Every row gives one point. Each copy is the shape, with its points in the same order, turned, moved and blurred by noise. Say if it was mirrored as well.
(in the rows, 128 means zero)

Shape, 9 rows:
[[112 149 104]
 [ 89  82 127]
 [137 145 154]
 [151 107 104]
 [ 33  40 135]
 [122 168  67]
 [104  45 157]
 [170 192 126]
 [149 146 119]]
Copy 1:
[[137 129  80]
 [ 69  87 104]
 [138 135 137]
 [ 84 153  95]
 [ 43  25 104]
 [138 149  42]
 [ 47  87 145]
 [171 189 104]
 [126 161 105]]
Copy 1 is: mirrored
Copy 2 (9 x 3):
[[ 90 156 101]
 [103  85  97]
 [115 151 155]
 [146 142  96]
 [ 73  23  78]
 [ 93 193  75]
 [137  53 114]
 [122 213 147]
 [124 168 121]]
Copy 2 is: only turned
Copy 3:
[[109 150 117]
 [101  75 163]
 [162 141 159]
 [144  97 117]
 [ 54  49 185]
 [117 163  82]
 [125  56 179]
 [167 197 123]
 [155 145 124]]
Copy 3 is: only turned

Shape, 7 rows:
[[141 139 143 243]
 [108 162 150 199]
 [ 92 140 165  92]
 [132  64 101  91]
 [156 130 182  86]
 [ 91 140  96  90]
 [144 183  94 129]]
Copy 1:
[[154 192 110  90]
 [116 188 132 134]
 [ 58 105 178 180]
 [ 84  35 133 107]
 [124  80 184 185]
 [ 47  78 118 163]
 [102  94  81 180]]
Copy 1 is: mirrored
Copy 2:
[[ 96 114 103 231]
 [ 94 166 124 175]
 [131 167 171  89]
 [146  64 139  60]
 [193 136 172 102]
 [116 137 125  58]
 [142 160  76 109]]
Copy 2 is: only turned
Copy 3 (7 x 4):
[[124  57  96 226]
 [112  65  81 162]
 [123 111 132  78]
 [114 180 180 137]
 [175 114 162  97]
 [105 170  98 101]
 [158 151  67 137]]
Copy 3 is: mirrored
Copy 4, 7 rows:
[[ 87 122 212 216]
 [ 68 136 199 157]
 [100 103 165  67]
 [140  76  84 126]
 [176  97 173  81]
 [ 93 131 100  93]
 [128 188 142 126]]
Copy 4 is: only turned

Shape:
[[229 154 138  78 163  94]
 [107  92 111  97 163 137]
 [119 155 107 193  93  85]
 [101 147 157 104 142  78]
 [130 168 168 202  39  95]
 [150 170 133 108 150 140]
 [ 98 148  38  89 143 115]
 [123 142 165 178 161 120]
 [ 90 143  74  89 146 109]]
Copy 1, 9 rows:
[[206 249 150 130 130 110]
 [140 132 157  75 148 128]
 [138 124  67 154 110  56]
 [100 179 146 107 109  73]
 [112 131  82 223  77  62]
 [136 197 112 124 133 135]
 [156 145  82  33  97 124]
 [103 159 112 153 174  83]
 [135 149 105  49 104 118]]
Copy 1 is: only turned
Copy 2 (9 x 6):
[[211 124 185  92 204 168]
 [122 116  84  93 149 159]
 [187 123 101 179 126  64]
 [151 167 122  91 140 104]
 [176 130 169 199  77  49]
 [140 142 144 137 181 143]
 [125 101  69 105 224  98]
 [165 172 111 164 119 147]
 [125 124  81 100 191 102]]
Copy 2 is: mirrored

Shape (13 x 9):
[[ 81  74 124 127  69 117  94 146 185]
 [ 39 150 153 129  90 147 117 104 105]
 [119 121  81 125 152 126 121  85 136]
 [173 116  91 111 166 126 177 198 110]
 [118 150 142 169 171 135 151  35 159]
 [133 148 126 237 180 115  96 167 123]
 [114 191 161 104 131 143 143 163 115]
 [111 195 227 111 122 124 132 114 150]
 [110 123 222 198 123 119  76 161 133]
 [140 102  94 140 147 114  57 139  74]
 [102 145  90 119 136  57 104 191 118]
 [127  85 160  71  83  74 131 196  64]
 [154 123  63 159  92 126 137 137 122]]
Copy 1:
[[156 119 135 130  49 104 102 189 182]
 [ 63 156 133 160  40 161 131 158 145]
 [135 138 111 130 136 146 120 103 148]
 [158 106 121  80 193 169 146 186  99]
 [128 165 181 179 135 140 160  60 148]
 [119 132 197 177 187 108  72 165  86]
 [109 173 174 111 114 212 139 175  98]
 [116 191 228 121  69 190 150 138 120]
 [105 127 241 147  81 117  80 177  95]
 [108 115 117 107 130 135  52 123  89]
 [111 174 121  78 151 118  88 198 125]
 [104 118 136   7  75 135 126 205  79]
 [173 127  90 142 132 126 121 154  92]]
Copy 1 is: only turned
Copy 2, 13 rows:
[[ 46  78 144 119  65 127  77 159 184]
 [ 20 153 152  87  93 127 104 115  92]
 [109  93 115 133 134 111 107  83 130]
 [161  94  80 113 143 144 174 182 126]
 [118 137 196 134 141 120 120  39 132]
 [102 121 182 207 172 133 121 182  98]
 [ 99 184 132  74 147 122 140 162 121]
 [ 88 195 208  54 146 101 124 141 142]
 [ 63 127 239 122 148 149  94 201 127]
 [ 94  62 112 133 163 112  68 166  81]
 [ 74  92  99 135 135  59 144 194 125]
 [ 87  64 124  26 102 104 137 223 102]
 [141 107 107 154  79 121 104 149 109]]
Copy 2 is: only turned

Shape, 17 rows:
[[134  92 137  84 162 173  79  90 159 204 170]
 [102 148 135 132 122  65 151  79 118 101 123]
 [139 139 133 150 156 159 168 117  94 158 131]
 [119  95 157 148 159 114 162 122 125 119  85]
 [ 83 105 133 159 144 109 155 148 104  82 147]
 [161 135 166 102 143 162 102 135 123 162 168]
 [ 74 134 128 138 132  94 150 125  21 112  91]
 [126 192 119  62 143 161 122 141 164 200 169]
 [127 167  33  68  91 134 104 164 132 178 169]
 [ 95 107 121 112 106  94 217 106  68 103 151]
 [105 141 130  75 146 165 105 119 133 178 171]
 [ 93 159 126 132  94 159 114 152 127 200 178]
 [111  92 150 127  95 113 177 129  92 105  82]
 [110 136  96  94 152 112 129 149 141 226 171]
 [181 133 118 152 188 146 114 117  79 141 156]
 [ 96 129 152 102  91  57 170 187  65 132 139]
 [127 105 153 170 104  85 159 100  80 129 118]]
Copy 1:
[[125 109 143  62 249 112 128  81 155 151 163]
 [ 74 117  79 154 123 166  81 102  96 101 128]
 [132 153 171 153 174 161 128 118  90 106 152]
 [139 158 125 138 141 134 105  94  88  76  91]
 [152 151  90 144 137 180 104 154 102  91  96]
 [136 106 153  83 188 130 149 134 124 110 175]
 [116 185 145 120  98 199  41 134  79 115 112]
 [ 80  91 166 124 223  93 124 173 135 152 173]
 [ 89 113 133 135 169 116 132 175 134 242 151]
 [ 93 150 107 132 146 211 109 140  32 116 102]
 [105 110 147  96 224 136 112 134 142 140 142]
 [ 78 164 154 115 187 149 146 166 167 153 155]
 [111 165 138 116 102 159 122 112  71  98  71]
 [104 159 120 127 226 102 112 144 116 172 164]
 [178 116 146 144 159 161 121  98 104 121 200]
 [ 87 187  93 102 109 147 106 193  63 123 125]
 [109 170 110 127 102 176 121  87  93  92 130]]
Copy 1 is: mirrored
Copy 2, 17 rows:
[[172 161 196  65 137 146  94 160 130 111 195]
 [162 105 121 185 112 108 131 122 113 120  93]
 [140 133  92 113 152 133  98 175 119 164 128]
 [133  82 101 107 131 102 133 119  97 157 127]
 [112 123 102 164 148  99 170 125 131 170 136]
 [134 163 141  85 157 111 112 192 131  99 152]
 [113  73  87 210 146  76  90 150 124 169 143]
 [137 189 188  83 145 127  64 170 179 116  94]
 [110 198 146 138 100 131  61 141 240 102 134]
 [137 125  95 193  72  82 138 168 124 189 120]
 [136 168 189 111 145 125  88 170 153 128 151]
 [118 223 142 127 155 105  68 136 139 131 141]
 [ 96  93  90 142  83  80 123 136  94 152 134]
 [173 177 158  94 135  92  67 131 194 148 136]
 [167 122  77 115 180 147 119 193 154 118 161]
 [106 135  97 173 111   8 116 147 156 150 118]
 [155 117  67 163 116  83 120 130  85 137 140]]
Copy 2 is: mirrored
Copy 3, 17 rows:
[[161 173 117  74 114 195 147 130  78 193 117]
 [125 162 151 163 162 131 134  79 130  67 148]
 [137 176  98 146 176 110 131 161 106 138 114]
 [135 134 134 151 183 162 143 169 124  74 122]
 [107 105 123 154 187 127 140 146 143 105 187]
 [159 159 114 131 108 140 171 150  82 176 131]
 [ 64 141  64 193 169 123 140 113 101  62 146]
 [120 196 145  67 103 101 187 123  92 188 112]
 [105 136 100  50  71  68 148  80 118 162 119]
 [146 152  72 143 197  96 164  95 148  60 179]
 [120 180 107  86 117 152 174 125  99 181 141]
 [107 137 108 123 137 105 183 100 117 205 103]
 [136 123  90 161 163 143 167 134 146  54 123]
 [116 138 126  52 155 108 163  99  64 164 116]
 [157 160  96 149 134 119  79 167  72 152 136]
 [106  96  99 148 161  79 211 100  88  66 164]
 [153 122 105 191 186 137 143 102 112  86 125]]
Copy 3 is: only turned
